Rows are points. Two turns around zero, p and q, are shown by what they do to some points. Write where each new point lands after one turn and then the other. Backwards means that the second turn is done in reverse. Each puzzle has new turns, and all numbers are rounded.
(in the rows, 128 means zero)

Turn p:
[117 167 124] -> [ 99 157 128]
[113  79 142] -> [140  78 116]
[126  78 107] -> [164 100  98]
[157 189 139] -> [109 179 170]
Turn q:
[154 107 138] -> [136  97 142]
[126 188 129] -> [144 183 147]
[ 58 137 160] -> [ 59 162 124]
[175 106 102] -> [172  91 122]
[127 102 111] -> [129 107 105]
Where do these land?
q, then p: [105 100 118] -> [133 126  91]
q, then p: [128 129 135] -> [123 124 130]
q, then p: [202 126  90] -> [199 129 171]
q, then p backwards: [158 165 139] -> [176 136 132]
p, then q: [127 124 155] -> [105 114 133]
q, then p: [ 47 125 132] -> [ 78 151  69]

Turn p:
[115 143 151 138] -> [116 123 156 134]
[137 135 145 104] -> [151 139 146 124]
[115 125  31 103] -> [104 178  51  92]
[148 126 152 144] -> [141 110 140 153]
[137 132 121 135] -> [127 131 120 139]
[128  97 157 109] -> [158 103 142 107]
[116 138 139 163] -> [100 111 141 147]
Turn q:
[110 113 158 145] -> [118 138 146 163]
[114 123 103 125] -> [107 127 110 118]
[165 134 127 104] -> [153 109 142  99]
[ 96 147 133 135] -> [120 163 118 137]
[178 101 146  88] -> [144  86 177 101]
[105 149 101 171] -> [125 145  75 150]
Where do these land?
p, then q: [ 96 135 134 135] -> [109 150 146 130]
p, then q backwards: [102 165  96 142] -> [ 72 120 121 121]
q, then p: [120  87 163 154] -> [101  79 143 146]
q, then p: [157 124 153 142] -> [147 102 125 153]
q, then p: [137 126  85  71] -> [158 152 133  68]
p, then q: [159 134 108 136] -> [139 120  93 134]
p, then q: [125 125 156 118] -> [138 121 155 134]

Turn p:
[132 110  48 172] -> [ 82 140  53 155]
[133 133 168  59] -> [155 133 175  69]
[168 118 138 106] -> [164 147 120 104]
[100  93 142 158] -> [128  76 116 145]
[137 151 119 145] -> [123 148 128 151]
[ 98 164 153 128] -> [116 123 177 144]
Turn q:
[157 130 135  46] -> [153 114 125  46]
[124 135  92 151] -> [126 158 106 150]
[122  81 113 133] -> [122 100  90 142]
[158 143 191 139] -> [158 104 189 134]
[ 94 131 102 107] -> [ 93 143 106 109]
[112 149 135 192] -> [115 150 153 188]
Where do these land?
p, then q backwards: [133 122 144  75] -> [143 152 143  82]
p, then q: [ 93 122 123 147] -> [104 108 114 150]
q, then p: [117 176 121 165] -> [130 137 168 174]
p, then q backwards: [157 146  90 168] -> [117 129  78 167]
q, then p: [ 82 143  74  84] -> [ 57 148 159 100]
p, then q: [172  98 177 122] -> [198 119 118 113]
q, then p: [141  90 165 135] -> [156  96  93 121]

Turn p:
[ 78 148 143 147 175 142] -> [118 159 172 124 180 114]
[116  99 110 106 136 162] -> [103 120 113 127 154 166]
[135  78 149 121 112 123] -> [ 99  93 140 131 100 148]
[115 107 152 100  85 165] -> [ 92 148 126 124  97 178]
[144 194  96 136 148  49] -> [172 133  98 120 132  31]
[185 180 123 138 153  91] -> [197 118 117  98 121  82]
[124  91 124 149  88 164] -> [116 125 132 171 111 178]
Turn q:
[149 101  83 164 137  62] -> [153 116 128 162 135  44]
[162 165 198 127 133 155] -> [144 154 186 111 146 186]
[128 150 149 160 101 173] -> [124 163 143 150  99 171]
[ 72 196 102  86 152 141] -> [ 96 172  60  92 169 149]
[123 100 147 102 140 116] -> [116  90 138 111 141 127]
[148 107 120  92 105 173] -> [146 105 116  97  84 158]
[126  88 113 168 169  92] -> [137  94 128 181 156  89]
[116 115 112 126  88 112] -> [107 129 125 122  94  99]
Where do these land?
p, then q: [110 104 202 155 155 126] -> [ 82 109 187 113 142 165]
q, then p: [116 157 147 106 125  96] -> [107 145 131  92 145 104]
p, then q: [150 132  88 174 114  45] -> [143 118 165 166 113  39]
q, then p: [137  91 115  94 124 151] -> [106 101 100 138 114 160]
p, then q backwards: [ 85 121  91 165 153 156] -> [112 146 151 169 183 115]
p, then q: [124 174 129 119  81 163] -> [147 194 112 112 112 142]
p, then q: [174 118 124  82 144 159] -> [153  94  88  95 105 152]

Turn p:
[130 139 129 182 137 109 106 146] -> [160 140 102 169 126 102 126 135]
[110  94 121 145 136 147 129 115] -> [117  94 116 138 130 122 133  99]
[ 73 164 120  95  87 105  86 158] -> [109 162  72 116 105 171  85 166]
[141  90 140 122 120 145 131 115] -> [122  96 152 125 109 128 129 110]
[107 175 141 104  88 134 206  96] -> [ 56 196 158 107 133 137 149 107]
[164 120 111 140  86 111 103 104] -> [165 143 134 111  88 116 105  99]
[146 111 142  58 174  94  94 103] -> [139  90 161  80 161 123  71 165]
[125 121 136  99 132 112 152 130] -> [104 125 141 104 131 119 131 147]
[148 136 152 175 141 142  99 150] -> [166 124 131 186 124 127 132 136]
[141 140 114 130 140 141 128 118] -> [144 132 133 124 147 135 135 115]
[122 117 103 157 165 168 175 173] -> [124 105 108 148 152 129 211 129]
Turn q:
[111 128 178 101  49 114 108 128] -> [102  97 184 123  85  69 140 133]
[126 141 153 148 158 140 151 120] -> [134 156 125 160 135 143 153 119]
[121 141 153 169  34  98 146  80] -> [130 130 134 140  68  40 129  70]
[146 136 114 121 148 144  31 153] -> [ 68 130 155 113 159 158  61 150]
[177 128 100 131 120 131 152 151] -> [172 135 115 126 104 142  95 147]
[106 127 119 125 142 142 123 155] -> [110 126 111 127 138 138 136 157]
[125 106 169 119 158 105 137 127] -> [147 126 158 144 165 123 157 131]
[126 141  93 119 145 107 112 153] -> [125 143 115  89 148 134 111 150]
[115  74 121 118 159 141 140 147] -> [143  89 108 144 164 146 141 154]
[134 143 112 143 150 153 153 113] -> [137 146 100 140 119 159 135 112]
[122 144  97 115 147 132 154  84] -> [141 132 104 103 123 158 150  88]
Where do these land?
q, then p: [125 154 110 127  72 111 152 157] -> [132 162 117  89  81 130 120 156]
p, then q backwards: [131 119  90 106 117 124 170 127] -> [ 90 155 112  99 126 107 132 113]
p, then q backwards: [160 100 143  95 145 156  99  95] -> [170  94 132  84 125 124 101 105]
q, then p: [156  92 124 178 101  75 110 171] -> [193 128 107 130 125  90  89 180]
q, then p backwards: [124 148 168 171 139 154 144  90] -> [118 149 143 185 103 163 147 118]
q, then p backwards: [104 150 133 170 133  98 115 104] -> [110 149 114 157 126 110 161  91]
q, then p: [ 92 123 120 122 123 150 108 156] -> [105 110  86 126 124 133 143 144]
p, then q: [132 125 161  95 159 123 157  90] -> [109 129 162 140 173 124 170 137]
q, then p backwards: [128 140 102  88 163 161  97 161] -> [102 146 136  59 130 146 119 151]

Turn p:
[121 121 143 114 109 153 100 136 128] -> [116 127 110 124  89 133 118 140 117]
[127 147 155 136 159 122 112 141 107] -> [133 126 155 129 129 148  89 142 136]
[132 143 136 114 123 153 128 115 108] -> [132 154 130 126 113 151 132 137 114]
[161 137  97 123 136 142 108 112 137] -> [157 134 100 153 137 131 124 124 101]
[133 115 139 133 129 110 151 138 156] -> [139 111 129 115 132 112 138 113 158]
[146 129 106 132 117 100 135 101 158] -> [149 131 123 138 143  93 142  94 121]
[127 106 147 113 144 120 125 118 140] -> [136 105 132 107 119 136 123 108 123]
[107 109 130 153 115 125 149 144 103] -> [ 97 116 150 131 132 127 152 149 144]
[115 136  99 118 108 108 145 149 126] -> [111 142 118 113 154  98 138 142 132]
[110 138 127 144 141 147 126 126 118] -> [110 136 131 144 131 152 121 129 133]
Turn q:
[ 31 117 139  94 142 119 130 130 118] -> [ 71  76  90 159 122  90 157 128 150]
[152 125 124 138 119 124 167 131 145] -> [170 133 139 125 107 136 140 121 132]
[145 123 132 142 151 132 124 128 123] -> [137 130 148 126 152 131 124 132 132]
[149 118 134 141 122 130 110 145 147] -> [140 129 139 112 123 133  99 147 131]
[150 148 128 128 131 141 117 114 145] -> [124 157 136 119 129 152 125 135 137]
[144 137 121 114 130 140 119 143 116] -> [122 145 134 110 133 117 132 137 112]
[109 157 116 140 123 119 128 128 113] -> [122 148 111 149 131 110 123 110 128]
[132 111 107 125 129 129 114 119 129] -> [132 122 110 116 144 140 126 136 121]
[119 117 140 132 113 140 136 121 117] -> [126 116 132 148 119 134 131 132 111]
[148 127 138 125 120 105 135 121 125] -> [135 124 139 116 120 137 122 102 123]
Where do these land?
q, then p: [145 130 112 120  98 129 113 144 149] -> [130 148 106 121 122 112 120 154 107]
p, then q: [116 111 119 173 145 133 130 119 144] -> [148 107 126 160 142 151 123 141 148]
q, then p: [116 147 116 129 128 121 118 125 137] -> [121 139 115 137 141 119 120 116 126]
p, then q: [128 129 136 127 111 145 125 167 139] -> [141 131 100 110 107 115 116 143 135]
q, then p: [140 126 132 115 149 138 120 116 142] -> [127 131 112 110 124 147 124 124 144]
p, then q: [140 126 116 137 140 144 144 115 106] -> [142 138 154 144 134 121 143 140 126]
q, then p: [147 133 172 160 126 117 119 126 111] -> [127 118 156 144  86 140 102 117 122]
p, then q backwards: [119 134 120 106 140  94 149 123 141] -> [150 131 114 121 155 101 119 137 112]
p, then q: [113 110 127 106 150 119 140 119  80] -> [ 98 111 159 133 133 106 160 143 113]
p, then q: [116 134 132 108  92 140 123 126 130] -> [121 141 103 131 106 114 132 109 117]

Turn p:
[187 117 127 108  98 111 132 150 121  47  89] -> [217 123 125  87 103 102 158 105 108  97 127]
[123 136 126  65 136 109 112 120 165 155 101] -> [103 161  97  92 159 134 173 114 143 134 114]
[104 153 137 104 173 119 116 131  92 185 116] -> [ 97 187 140 138 170 147 110 143 133 135  92]
[137 162 120 148  90 135 129  98 115 122 168] -> [114 114 146 114  83 162 104 121 107 139 153]
[139 143 114 129 180 160 119 130 150 128 179] -> [121 101 143 149 180 161 114  97 127 146 155]
[ 64  98 133 102 166 104 127 114 167  93 102] -> [ 85 119 125 141 154  73 175  90 136  96 100]
[136 146 145 125 136 119 142 171 148 125  93] -> [158 152 103 148 136 138 154 131 143  96 126]
[115 130 164 125 112 143 119 138  86 171 162] -> [103 140 152 114 137 147  88 184 136 120 137]
[151 105 164 144 106 143 154  81  93 108 125] -> [145 120 188 120  88 105 142 158 116 145 139]
[ 97 124 106 190 136 151  84 141 151 156 144] -> [101 107 103 167 127 124  72 113 176 145 142]
[157 121 127 156 116 102 129 134 128 129 154] -> [141 129 114 132 116 120 108 134 103 135 166]
[124 102  73 138  89 140 171 129 121 117 103] -> [149  83  99 132  87 121 139 144 109 146  82]
Turn q:
[ 82 124  97 141 141 161 127 107 174 131 155] -> [112 185 147 146 164 132 121  94 134 130 159]
[106 171 129 115 161  84 125 163 152  94 131] -> [108 121 109 136 173  88 100 183 132 126 142]
[120 172 160 154 119 112  76  80  84 155 152] -> [178 129 174 115 107 108  92 134  69 171 122]
[166 129 134  98 102 108 148 108 139 157 139] -> [122 112 123  91 120 123 166 119 138 172 117]
[139  84 173 143 107 135 157 149 121 149 159] -> [155  97 139 129 144 166 188 121 113 118 131]
[120 100 158 121 131 166 154 139 153 123  78] -> [106 110 144 141 124 115 158  99 154  70 121]
[144 131 101 144 102 167  76 134 117 131 115] -> [150 155 154 143  80 152 104 134 158 130 123]
[ 89 173  89 135  99  83 131 162 117 150 114] -> [ 85 136 128 174 133 127 113 176 110 172  93]
[161 110 120 152 186 148 156 129 158  86 127] -> [154 140  82 115 168 121 120 102 165  79 129]
[132  93 117 122 144  80 117 129 119 141 119] -> [121  84  99 141 126 139 110 115 126 152 140]
[133 171 114 148 131 150 151 169 137 133 147] -> [130 160 138 127 166 143 132 164 143 120  93]
[147  99 168 121  92 106 110  91  84  89 104] -> [159  96 106 124  55 103 146 124  94 118 145]
[ 99 134 120 131  95 146 124 111  82 157 125] -> [115 144 158 136  93 152 126 121  85 139 109]
[155 100 112  67 181 146 139 123 154  97 128] -> [ 98 122  92  73 139 128 116 108 173  96 167]
Where do these land?
p, then q: [123 138 156 131 168 157 110 118 140  83 152] -> [167 118 129 109 151 100 141  96 107 109 164]
q, then p: [155 113 145 127 181 142  91  83 104  84 105] -> [140 121 128  48 118 104 117  83 105 139 153]
p, then q: [135 120 123 123 156 149 169 118 133 106  90] -> [141 106 108 131 136 118 155 100 129 111  82]
p, then q: [134 117 142 149 166 108 143  80 142 109 130] -> [151 113 128 129 152 118 144 116  72 149 110]
q, then p: [136 124 119 148  76 146 124 176 123 225 146] -> [140 130 153 172 127 145 165 197 207 143 130]
p, then q: [173 128 111  99 127 113 152 124 144 107 132] -> [122 127 104  81 119 156 137 116 114 128 104]
q, then p: [113 127 113 133 143 117 139 141  90 123 149] -> [145 118 142 126 141 138  94 124 138 130  97]
p, then q: [122  87 110 142  47 144 129 152 129 163 137] -> [ 90 121 122 165 109 183 139 156 178 151 157]
q, then p backwards: [126  84 130  89 159 115 128 135 155 119 115] -> [108 120 133 133 119 138 101 135 181 120 163]
q, then p: [ 80 190 118  92  99 118 127 114 125 152 142] -> [ 89 180 129 136 136 145 104 167 136  81 107]
q, then p: [145 125  97 165 140 122 107 135 150 107 102] -> [138 130  95 140 110 125 120  87 144 151 154]
p, then q: [ 95 182 173 137  74 107 117 161 101 158 136] -> [122 186 153 147 107 115 128 202 145 101 157]

Turn p:
[110 193 164 148 140  97 134 127 129 157  75 131] -> [118 126 159 139 126 106 154  59  86 168 105 119]
[109  95 138 143 112 132 124  81 133 100 137 131] -> [119 119 140  80 144 152  96 126 144 116 136 144]
[118 121 105 131  98 132 139 107 114 137 165 114] -> [142 120 109 127 117 165 103 122 140 121 158 117]
[153 124  75  59 166 168 118 105 142 150 147  82] -> [151 130  42 144 118  97 105 145 192 144 106 118]
[130 129 136 141 129 134 148 128 140  83 138 109] -> [131 123 151 102 127 116 141 129 158 110 147 116]
[180  74  83 112 150 144 111 142 144 180 118  81] -> [127 103  71 172  84 119 115 157 160  96  73 147]
[141  83 121 104 159 117 129 113 131 128 189 120] -> [150 105  87 120 144 104  89 158 134  90 148 134]
[112 167 138 163 128 110 165 146  99 117  89 163] -> [105 147 156 131 140 138 186  85  93 132 148 129]
[ 87 146 160 147 108 127 126 151 128 111 148 123] -> [119 129 169 113 126 132 121 132 108 134 152  84]
[136 146 148 131  85  86 123 138 126  98 116 154] -> [160 146 176 111 120 142 147 129  96 138 140 149]
[156 107 117 109 130 173 138 110 166 152 168 131] -> [128  88 102 153 138 124 101 162 175 143 143 144]
[152 140 153 148 128 137  98 145  83 134  96 144] -> [131 147 152 154 159 151 153 124 107 120  83 122]
[127 193  94 165 162 121  88 152 136 159  74 151] -> [ 93 187 147 193 116 100 138  79 113 150  97 140]
[ 80  74 160  90  97 114 150 146 121  85 132 157] -> [117 124 129  51 133 146 143 186  87 132 156 128]
Turn q:
[130 122 130 127 111 117 111 106  52 105 105 146] -> [ 96 157 149 116 115  96  74 140  97 112 108 118]
[111 133 134 108 116 129 152 191 153 224 179 143] -> [138 168 132 102 154 146 202 142 162 182 160 191]
[109  88 155 117 108 144 116 155 127 135 150 134] -> [ 96 130 161 139 140 144 128 148 147 155 155 138]
[167 148 138 122 112 146 107 129 141 103  94 137] -> [138 131 118 130  76 159 100 123 130 120 127 110]
[101 144 148 131 100  94 132 100 148  93 104 119] -> [105 108 126 112 138 148 114  99 140 122  78  96]
[153 146 118 183 139 115 157 146 130  95 123 139] -> [120 135 121 145 105 132 163  89  91  90 127 114]
[104 142 124 113 137 145 106  86 125 113 219 140] -> [157 131 145 147 198 122  82  84 122 152 158 144]
[125 125 118 123 190 125 163 132 159 148 108 144] -> [157 111 102 148 139 138 167 154 125  96 108 162]
[225 105 122 112 114 125 122  98 157 101 119 110] -> [179  73 155 118  63 146 111 125  93 140 134 102]
[100 127 100 142 115  94 109 163 153 119 106 129] -> [ 93 113 118 134 104 111 149 100 168 125 108 142]
[125 125 105 122  96 154 146 131 102 118 111 120] -> [ 98 124 110  94 118 122 111 137 114 119 153 123]
[111 113 133 146 173 150 131 118 155 214 125 115] -> [159 133  86 157 158 116 177 183 137 167 124 138]
[102 145 139 119 152 127 113 109  62  97 122  88] -> [125 150 141 121 159  84  87 140 138  84 125  85]
Where do these land?
p, then q: [167 105 124  91 119 145 135 132 135 142 110  89] -> [107  91 112 113  78 139 153 139 123 132 133 142]
q, then p: [ 85 180 100 159 102 150  73 152 150  65 170 187] -> [103 156 149 119 166 145  29  66 167 151 152 158]
p, then q: [118 118 150 103 152 127 160 120 116 112 108  90] -> [136  79 136  88 129 119 128 148 132 110 118 139]
q, then p backwards: [131  62 154 106 171 147 125 130 123 165  97 115] -> [165  93 148 101 110 161 117 186 155 125 152 147]
q, then p: [143 138 120 114 186 153 139 118 119 165 115 114] -> [153 148 134 165 114 109 169 146 134  94 142 142]
p, then q: [140  89 113 154 119 124 159  92 129 141 106  84] -> [ 98  68 115 129 122 152  86 134 116 139 131 139]
q, then p: [ 94 163 111 139  86 139 146 181 118 130 110 175] -> [106 170 114 111 137 138 114 112 138 191 183 123]
p, then q: [105 153 149 142 115 139 137 163 161 143 156 141] -> [113 150 160 136 158 114 159 132 138 161 137 105]
q, then p: [124 105 125  92 122 117 143  84 115 152 141 121] -> [133 129 100 142 141 107 139 155  92 122  92 134]
q, then p: [ 92 176 117 135 114  98  95 150 148 132 111 135] -> [113 136 133 114 101 116 114  93 152 175 133 169]
p, then q: [152 125 130 154 125 106  92 121  86 102 177 120] -> [162 134 149 160 101 138  99 106 125  94 148  88]
q, then p: [167 149 159 165  86 112  97  75 114  79 150 161] -> [147 131 135 125 157 180  92  76 137 137  57  97]
p, then q: [147  99 112 108 166 107 161 145 151 138 113 131] -> [ 91 109 142 110 121 115 141 103 107 115 109 170]

Turn p:
[114 143 137 134 126 144 166 132 122 128 103 140 158 114] -> [143 138 107 106 146 132 140 112 118 111 119 117 168 129]
[117 146 113 106 151 139 104 123 140 161 116 127 141 102] -> [119 103 163  97 126 137 136 122 106 116 145 108 131 115]
[113 118 129  86 115 158 153 131 118 134 149 152 155 116] -> [115 131 127  97 121 122 173 110 136 101 100 125 134 154]
[150 148 114 112 139 107  98 102  93  95 147 129  98 150] -> [119 105 124 142 113 119 119 186 167 140 155 125 113 148]
[121 148 132  92 131 106  97 144 135 125 124 117 137 153] -> [112 116 170 146 129 146 120 127 150 139 134 107 137 148]
[126 160 136 127 123 105 100 101  90 126 136 146 131  98] -> [170 110 138 110 101 131 135 173 135 130 135 108 133 136]
[128 138 112 118 112  96 102 116 122 141 103 131 160 100] -> [141 104 146 111 120 159 137 147 115 154 110  98 142 115]
[102 149  97 126 106 121 133 162 100 153 111 109 104 132] -> [145 107 142 154 183 149 140 143 118 104 120 121 113 132]
[156 133 155 156  96 141 125 102 151  88 142 132  93 148] -> [124 192 105 155 108 102 115 155 143 140 141 126 114 119]
[135 102 157 155 141 114 150 149 155 120 136 114 114 109] -> [145 154 124 120 131 122  86  99 128 136 116 161 117 117]
[103 100 121 151 130 164 157 136 125 100 109 103 160  97] -> [125 147 113 103 151 138 148 120 108 124 113 181 170 108]
[158 106 143 160 117 147 143 100 130 119 165 130 131 159] -> [116 149  85 158  84 102 128 125 137 120 122 146 123 116]
[150  95 116 143 142 120 144 122 144 137  99 101 109 133] -> [106 118 111 135 150 113  95 122 106 148 118 142 119 101]
[101 130 128 111 150 123 115  99 155 138 151 135 114 149] -> [119 116 153 131 117  96 142 108 155 136 155 118 114 114]
[159 160 131 114 119 146 131 144 150 118 147 115 151 149] -> [ 93 153 129 140 110 154 115 124 148  97 129 111 139 130]
[ 98 101 157 131 119 147 136 157  96 142 102 130 111 145] -> [146 130 134 154 159 103 140 114  95 124 116 147 138 168]
[146  99  98 153 159  99 122 156 147 151 136 166 110 121] -> [138 103 104 118 125 151 110  91 113 154 147 135  72 129]
Turn q:
[130 101 164 130 119 140 103 152 132 130 147 124 165 115] -> [125 113  94 156 129 102 147 104 103 121 131  99 137 129]
[119 100 145 141 108 138 163  97 122 132 147 152 140 116] -> [109 135 147 133 128 107 158 159 110 134  97 103 131 112]
[ 65 159 146 152 148 154 138 133  86 135 108  89 132 135] -> [134 168 127 128 124 172 144  75 165 115  85 116 149 113]
[129 128  89 109 146 131 137 146 122 152 138 145 104 157] -> [136 110 140 100 121 133 120 135 130 140 120 169 157 157]
[163 141 147 111 106 123 138  85 122 122 158 118 129 101] -> [134 107 161 117 139 105 146 138 135 141 150  92 100 100]
[151 140 128 126 135 150 123 112 136 134 108 136 105 114] -> [128 131 158 123 113 132 121 125 115 112 151 142 121 110]
[157 144 153 172 134 136 135 105 114 101 109 145 136 155] -> [127 157 134 157 126 148 161 130 116 156 136 154  97  97]
[116 107 151 116 131 126 130 136 160 160 130  53 129 115] -> [148 102 105 117  98 153 136 120 136  83 130  71 124 147]
[156 113  85 112 115 112 107 143 108 115  83 125 121 125] -> [123 119 101 126 101 113  83 141 154 132 149 164 129 106]
[ 88 147  93 116 150 114 129 136 156 129 156 136 161 131] -> [142 122 141 151 162 131  99 129 139 133 102 119 144 180]
[149 136 120 116 118 111 144 152 127 148 113 158 118 112] -> [137 110 123 106 145 122 104 145 105 122 126 152 135 105]
[124 142 127 141 120  98 102 117  91 108 123 120 103 105] -> [108 141 119 113 149 114 128 115 171 118 139 141 102 105]
[122 129 125 133 129 110  77 118 130 118 114 136 131 167] -> [ 98 130 110 141 119 134 115 104 133 150 134 151  97 154]
[123 138 126  86 121 124 136 148 128 120 129 152 102 137] -> [135 139 128  85 138 116 104 127 112 147 136 136 142 138]
[148 117 120 163  89 144 119 134 148 113 132 131 130 126] -> [ 94 125 117 155 132 137 138 153 118 130 162 123 140 116]
[107 107 129 126 178 138 166 132 165 131 154 126 141 138] -> [168 140 142 142 123 132 148 149 110 114 102 116 143 180]
Where do these land?
p, then q backwards: [138 140 125 136 141 143  90 144 134 139 125 105 153 133] -> [139 139 116 141 119 167 122 123 155 148 109 131 122 132]
p, then q backwards: [135 145 154 105 116 144 112  98 134 112 117 136 149 116] -> [110 101 124 110 111 161 155 118 129 116 137 125 108 129]
p, then q backwards: [126  68 110  84 116 141 141  72 117 107 113 110 145 116] -> [119  84 121 135  92 118 145 116  71 150 156 174 118 149]
p, then q backwards: [123 131 117 134 148 119 150  95 110 121 134 110 134 126] -> [146 115 106 126 115 117 134 147 100 139 130 122 128 110]
p, then q: [136 116 166 143 118 137 144 153 127  63 145 139 153 144] -> [111 114 159 160 151 170  96 126 105 171 127 141 132 135]
q, then p: [134 141 122 137 142 119 106 151 135 123 131 155 143 120] -> [142 105 107 128 109 127 128 127 129 143 158 135 124 132]
q, then p: [120 140 113 123 131 129 110 103 124  92 125 161  94 146] -> [156 127 154 137 120 113 135 109 148 113 153  90 117 145]
q, then p: [137 125 108 145 108 127 134 143 146 115 158 105 142 115] -> [116 126 123 137 122 151 117  97 134 118 130 166 129 111]
p, then q: [117 133 111 115 129 117 144 150 120 139 109 115 154 118] -> [145 144 135 150  90 115 127 118 121 125 118 126 131 126]
q, then p: [123 141 112 124 133  57 136 103  75 138 108 130 155 133] -> [117 131 142 100 162 119 105 116  80 172 150 100  87 118]
p, then q: [132 142 110 144 105 147 121 147 125 141 126 181 139 157] -> [130 131 152 128 117 160 160 152 167 148 132 126 156 124]
q, then p: [141 109 119 143 129 114 132 127 145 148 158 145 149 124] -> [137 114 106 144 144 129 117 106 120 145 122 157 130 144]
p, then q backwards: [133 138 116 146 129 119 106 117 151 139 106 112  84 140] -> [157 149 133 126 102 122 124 109 146 100 119 146 149 107]
p, then q: [123 135 177  74 136 141 144 146 143 150 142 129 149 141] -> [120 157 119 135 111 148 120 118 132 163 122  91  73 136]
q, then p: [ 85 113 171 139 132 137 139 132 147 150 154 117  92 116] -> [100 127 124 129 165 111 128 146 169 115 121 137 178 139]
q, then p: [139 139 135 144 145 140 132 142 148 144 109 115 110 115] -> [117 153 110 115 114 128 138 151 137 120 134 146 134 145]
p, then q backwards: [136 119 111 141 119 146 136 152  97 154 117 109  31 117] -> [154 132 143 143 150  57 122 121 174 115 129 181 135  89]
